Rows are points. Each copy is the shape, with its points in the same order, stretched, turned, moved and blurred by noise. Is it also mirrored, or only turned?

Shape, 8 rows:
[[ -3   8]
 [ 20  39]
 [  2   0]
 [ 42 -26]
 [ 10  -3]
 [ 22  -5]
 [  0  16]
 [-10 -18]]
Copy 1, 8 rows:
[[ -9  -1]
 [-31 -33]
 [  2  -4]
 [ 32 -38]
 [  1  -9]
 [ 12 -20]
 [-17  -7]
 [ 12  12]]
Copy 1 is: mirrored
Copy 2 (8 x 2):
[[ -7  10]
 [-15  41]
 [  4   8]
 [ 43  23]
 [  8  14]
 [ 16  20]
 [-13  16]
 [  8 -13]]
Copy 2 is: only turned
Copy 3, 8 rows:
[[  1  -1]
 [ 38  -8]
 [ -3  -7]
 [-14 -60]
 [ -6 -20]
 [  2 -27]
 [  8   5]
 [-30  -6]]
Copy 3 is: only turned
Copy 4:
[[ 13 -11]
 [ 47  -3]
 [  4  -5]
 [ -3  35]
 [  6   3]
 [  8  13]
 [ 19 -12]
 [-15  -7]]
Copy 4 is: mirrored

Shape:
[[  6 -17  -6]
 [ 38  20  22]
 [-31   5 -14]
 [-22  -9   6]
 [  1  42   6]
 [ 32   4   6]]
Copy 1:
[[  5 -14  11]
 [  5  34  19]
 [-46 -19  -3]
 [-30 -19  22]
 [-43  31  -4]
 [ 12  15  10]]
Copy 1 is: only turned
Copy 2:
[[ -2  -9  10]
 [ 14  60  17]
 [-16  -8 -37]
 [-29   0  -9]
 [  0  49 -39]
 [ 17  30  17]]
Copy 2 is: only turned
Copy 3:
[[ -9 -20  -5]
 [ 32 -34 -23]
 [  0  32 -18]
 [  4  16   3]
 [ 36  16 -40]
 [ 13 -37 -19]]
Copy 3 is: only turned
Copy 4:
[[ 16  -3   3]
 [-17  47  -6]
 [ -8 -36  14]
 [  3 -18  24]
 [-39  12   5]
 [ -4  34  -9]]
Copy 4 is: only turned

Shape (8 x 3):
[[ -5  -6   7]
 [-27  25   6]
 [ 14   8   9]
 [-13 -17   3]
 [ 18 -17   7]
 [  5   5  -3]
 [  0 -26 -21]
 [-28  26 -22]]
Copy 1:
[[  9  -1  -8]
 [ -3 -26 -30]
 [-20   7   6]
 [ 23  -3 -14]
 [ -1  19  16]
 [ -7  10  -6]
 [ 27  24 -14]
 [  5 -15 -45]]
Copy 1 is: only turned
Copy 2:
[[ -9 -10  19]
 [ 36  17  25]
 [-11   7  -7]
 [-11 -28  32]
 [-38 -18   0]
 [  0  -8   0]
 [ -8 -60  15]
 [ 59  -5  17]]
Copy 2 is: mirrored
